Every row gives one point. Each copy is the shape, with its points in the same order, turned, moved and blurred by noise. Some copies are also mirrored. Which?

Shape (8 x 3):
[[ 19  12 -43]
 [ -2  28 -34]
 [ -8   2 -34]
 [-56 -22   6]
 [ 28  40   6]
 [ -3 -27  11]
 [ 27  -3  21]
 [-76  -1  22]]
Copy 1 (8 x 3):
[[ 30   7 -33]
 [  4   7 -44]
 [ 13 -17 -36]
 [-25 -67 -12]
 [ -7  36  -7]
 [  5 -34  19]
 [  7   4  25]
 [-55 -67 -18]]
Copy 1 is: only turned
Copy 2 (8 x 3):
[[ 14  26 -34]
 [ -8  47 -19]
 [-21  21 -20]
 [-63  -9  28]
 [ 32  36   9]
 [ -3 -14  13]
 [ 24  -1  19]
 [-75  12  47]]
Copy 2 is: only turned

Shape (9 x 4):
[[ -4   1 -32  28]
 [ 79  27 -43 -19]
 [ 22 -46 -14 -20]
 [  0   0  -4 -43]
 [-29  25  45   9]
 [ 19   5  47 -44]
 [-12 -23  -9   9]
 [-13 -16   7  35]
 [-35  -4 -53 -24]]
Copy 1 (9 x 4):
[[-21  17 -19  12]
 [ 45  70  28  38]
 [ 47 -17 -15  22]
 [ 15   7  14 -30]
 [-61 -14  34  -5]
 [ 16 -13  55 -17]
 [-15  -7 -26   1]
 [-27 -16 -19  20]
 [ -6  28 -43 -34]]
Copy 1 is: only turned
Copy 2 (9 x 4):
[[-18  18   8  48]
 [ 18 -62  51  39]
 [-54 -32   3   8]
 [-30  -7  45 -15]
 [  8  50  -1 -34]
 [ -2 -17  21 -55]
 [-37  13  -2  13]
 [-20  26 -25  18]
 [-60  23  50  31]]
Copy 2 is: mirrored
Copy 3 (9 x 4):
[[  8 -20 -31  28]
 [ 32  73 -41   6]
 [ 36 -12 -13 -35]
 [-20  10  -6 -28]
 [-39  -6  47  24]
 [-19  28  46 -32]
 [  3 -30  -3   5]
 [  5 -31  19  30]
 [-32 -29 -55 -15]]
Copy 3 is: only turned
Copy 4 (9 x 4):
[[-16  28  -1  25]
 [ 66  47 -41  35]
 [ 19  40   1 -37]
 [ 13  -7 -36 -18]
 [ -8 -52  14  18]
 [ 43 -47  -9 -26]
 [-10  12   6  -9]
 [-22   3  35   5]
 [-40  22 -52 -14]]
Copy 4 is: mirrored

Shape (9 x 6):
[[-35  48   9  -1  35 -16]
 [ -1 -35 -14  46   5  16]
 [-48   7  -1 -23  -1 -12]
 [-37   7 -18  33   4  32]
 [-32 -23 -22 -17 -27   0]
 [  2 -12 -48   4  27 -41]
 [ 15 -40  18  38 -77  38]
 [ 18  42  -2   2 -40  22]
 [ 15 -51 -12 -58  -1  -2]]
Copy 1 (9 x 6):
[[-29  43  25  18  52  10]
 [ 44 -15   0  25 -10  24]
 [-43 -10  31  34  24   0]
 [  0  -3  -8  28  16  48]
 [-25 -44  13  26  -4   0]
 [ 30 -24  25   8  50 -24]
 [  9 -29  -6  -7 -87  38]
 [-32  11 -20 -37 -10  16]
 [ -9 -36  -4  33 -16 -68]]
Copy 1 is: mirrored
Copy 2 (9 x 6):
[[ 10  17   9 -28  -7 -44]
 [-52 -22 -18  28  32   3]
 [ -3  -8  13 -53   7   7]
 [-60  -8 -10 -14  -5 -16]
 [-24 -18 -12 -33  14  39]
 [ 15 -30 -50  -9  37  -9]
 [-82  21   1  31  24  75]
 [-27  52 -18   3 -23  27]
 [ 22 -48 -11  -2  -2  67]]
Copy 2 is: mirrored
Copy 3 (9 x 6):
[[-50  22  32 -22  17 -29]
 [  5 -18 -29  40  -7 -27]
 [-49 -31  12 -24   8  -6]
 [-42   2 -37   8  -6 -29]
 [-24 -54 -17 -17 -11  -2]
 [ 17 -34  13 -18  20 -56]
 [  7 -30 -41  44 -76  30]
 [ -3  23 -11 -30 -50   8]
 [ 27 -59  -5 -21  27  32]]
Copy 3 is: only turned
Copy 4 (9 x 6):
[[-21  18  20 -23  65  -9]
 [-38 -41   2  12 -26 -25]
 [-15  13 -10 -44  16  16]
 [-38 -46  -3 -29  19 -17]
 [ -9  -9 -28 -35 -24  13]
 [  3  13 -32  12   6 -37]
 [-24 -59  39 -31 -84   0]
 [ 28 -36  48 -43  -4 -12]
 [ 21   0 -24  22 -31  47]]
Copy 4 is: mirrored

Shape (11 x 8):
[[-38  25   5  70  73 -18 -19 -26]
 [-13   1   9 -61 -29  -5  -4 -23]
 [-16   2  29 -16 -39  13  21   1]
 [  9  34  20  69  49 -50  -9   3]
 [  8 -36  -9  -4 -37  10 -25  -7]
 [-27  11 -42 -29 -61   4   3  10]
 [-30 -22  -4 -28 -12  25  -5  34]
 [ -4   8  -9 -37   1  -3 -31  13]
 [ 14  15 -19 -29 -31  58  -2  -5]
 [-37  21  13  77  54 -29 -41 -36]
 [  4 -24 -31 -18  -2   6  33 -14]]
Copy 1 (11 x 8):
[[-43 108   9  32  21 -24 -18   3]
 [-25 -35  16 -47   9  20  -2 -15]
 [-16 -18  29  -7 -38  28  -7   5]
 [-21  63  12  45   3 -64 -10   8]
 [ 15 -26  19  17  14  32 -19 -29]
 [ 35  -6  -4 -56 -27  29 -10 -29]
 [  1 -15 -26   2  -9  50 -22  15]
 [  6 -20 -13 -17  17   4 -10  10]
 [ 29 -10  23 -26   3  41  41  14]
 [-34  96  28  31  21 -33 -37  -9]
 [-18 -10  -9   4  -9  25  42 -40]]
Copy 1 is: only turned
Copy 2 (11 x 8):
[[-39  53  -5  46  34  36 -59  14]
 [ 38 -53  35  16   6  -4   3 -28]
 [ 23 -23  26  14 -18  28  28 -19]
 [ -7  74   7  12  21  17 -39  51]
 [  0 -40  -6  25 -21 -13  28  17]
 [  9 -45  10 -15 -50 -16   3 -31]
 [-26 -26  19  -4  10  -6  34 -31]
 [ -3 -44  21 -13  20 -11  -4   0]
 [ 11 -66 -23 -10 -11  37  14  -4]
 [-48  49   3  57  19  21 -67  33]
 [ 24 -20 -38  11   7  -9  14 -33]]
Copy 2 is: only turned
Copy 3 (11 x 8):
[[ 18  29 -17  82  62   1   9  44]
 [-11  35 -10 -50  -2 -32 -18 -25]
 [-43  -4   3  -3  -6 -15 -11 -29]
 [ 25   4  20  67   7   2  34  59]
 [  1 -25 -27 -43  10   8 -19  -1]
 [-29  26 -32 -43 -29  41 -24 -26]
 [-50   7   9 -41  29  16 -33   3]
 [  4  36  21 -36  16   8 -23   6]
 [-12   8   0 -41  27  27   3 -65]
 [ 37  13 -23  84  50  -7  -5  52]
 [-33  16 -27 -32  19  11  37  -3]]
Copy 3 is: only turned
Copy 4 (11 x 8):
[[ -3  59  10  24  68   4 -53 -50]
 [ 54 -17 -19 -22 -55   0   6 -29]
 [  7 -19   6   7 -50  -5  28 -28]
 [-11  52   4  21  67 -48 -19  -9]
 [ 39 -50  13   1  -8  14   8   4]
 [ 11 -29 -37   7 -69  19 -13  15]
 [ 14 -11  35 -20 -53  10 -15   6]
 [ 33  -9  -2 -47 -24  -1 -20   4]
 [  0 -22 -24 -41 -29  40  25 -11]
 [ -6  28   2  31  75  -8 -62 -50]
 [ 33   8   0  14 -22  43  26  12]]
Copy 4 is: mirrored

Shape (13 x 9):
[[ 23 -14 -20 -23  82  29  -5 -27   0]
 [ -6 -17  29 -26 -20 -13  -5 -26 -18]
 [ 40 -15  30  53 -22  48  41  54 -26]
 [ -4   5  43   5  27 -41   0 -18  -5]
 [  6 -55 -29  35  33  37   4   5   6]
 [ 54 -27  -3  45 -44  49   6  14  41]
 [ 11 -14  47  24 -24   9  39  43  23]
 [-30  30  -6 -23  18 -11  -6  -7 -36]
 [ 19 -46 -16 -16 -29  -4  25   0  -4]
 [  9   9 -11  -9  35 -49 -13 -15 -42]
 [ -7  19  31   6  22 -24  34 -46 -34]
 [ 11   9 -10 -27  53 -29  24 -34  16]
 [ 61 -60  -8 -19  29  36  -1   0  19]]
Copy 1 (13 x 9):
[[ 91  14 -25  53   8   7  42   8  -1]
 [ 41   6  -1 -38  19   9 -22   0   3]
 [  2  -6  79  42 -24  -4 -31  43  45]
 [ 41  23  12 -27  46 -26  20  20  -6]
 [ 69 -26  23  57  -5 -19   7 -24  36]
 [ 15 -46   9  56  -8 -28 -59  29  61]
 [ -4 -22  36  -9 -11 -27  -5  40  53]
 [ 24  39  -8  -6   5   5  13 -21 -30]
 [ 33 -53   5   1  -1  16 -16   3   7]
 [ 53  19  10   0  34 -12  11   3 -57]
 [ 23  31  15 -18  58  22  16  14  -2]
 [ 42  -5 -35   8  41   1  53  22 -14]
 [ 95 -39 -10  42 -21  -1  -4  36  26]]
Copy 1 is: mirrored
Copy 2 (13 x 9):
[[ 36  42 -36 -34  37   4 -42  38 -10]
 [  6 -46 -19  -5  -6 -35 -24  -7  -5]
 [-51  35  16  13  -2 -28  45  11  72]
 [  1  -8  22 -23   6 -41 -30 -21 -31]
 [ 16  25  12  -3  13  28 -36  38  51]
 [ 37  13  17  -5 -32 -10  40  16  88]
 [-11  -3  47   9  -2 -53  34  20  34]
 [-14 -17 -22  -5   7  12  -7   2 -54]
 [ 26 -29 -13  39  11 -18  -7  10  36]
 [  9  14 -23  11   8  -5 -39 -33 -45]
 [-14 -20   1 -32  45 -18 -14 -41 -23]
 [ 52   8  -3 -16  48 -14 -24   0 -43]
 [ 47  36 -31   0  12 -34 -30  45  53]]
Copy 2 is: mirrored
Copy 3 (13 x 9):
[[-60 -31 -46  -6  41  22 -26 -13 -39]
 [  1  21  -3 -23  34 -57  -2 -22 -14]
 [  8   8  61 -38 -61  20 -32 -12 -26]
 [-16  -8  -8 -17  30 -43 -25 -31  37]
 [-22 -40 -12 -35 -11  31  24 -38 -44]
 [ 41 -27  36 -55 -12  30  12  28 -37]
 [  6   3  74 -30  -5   1  -1 -13  12]
 [-32  16 -33  32   3 -47  -4 -10   2]
 [ 19  32  -1 -23  20   5  23 -32 -29]
 [-22  19 -63  -3  12 -24 -25 -30  22]
 [  2  -7  -9  18  21 -47 -51 -50   7]
 [-21 -14 -31  18  65   8 -21 -26  12]
 [-25  -6  -9 -61  39  43  -4  -7 -54]]
Copy 3 is: mirrored
Copy 4 (13 x 9):
[[ 42 -35   2 -34  28  13  49  45  -5]
 [ -2  20   4   5 -15  17   6  -3  53]
 [-23 102  12 -28  45  29  -4  -1 -34]
 [-24  -7  19  22   6  -7  38 -16  21]
 [ 16  11 -54 -40  46  24  13  10 -22]
 [ 21  50  -6 -14  58  66 -49 -21 -20]
 [-26  66  17   1  63   6 -14 -19  15]
 [  7   6   7   3 -31 -41  11  26  12]
 [ 12  43 -32  16  23  33 -10  26  35]
 [-12 -15  -5  32 -28  -3  35  33  -2]
 [ 15  26  18  25 -18 -13  60 -16  15]
 [ 35 -25   8  33  30  -9  43  25  17]
 [ 21   3  -7 -29  58  69  12  43  11]]
Copy 4 is: only turned
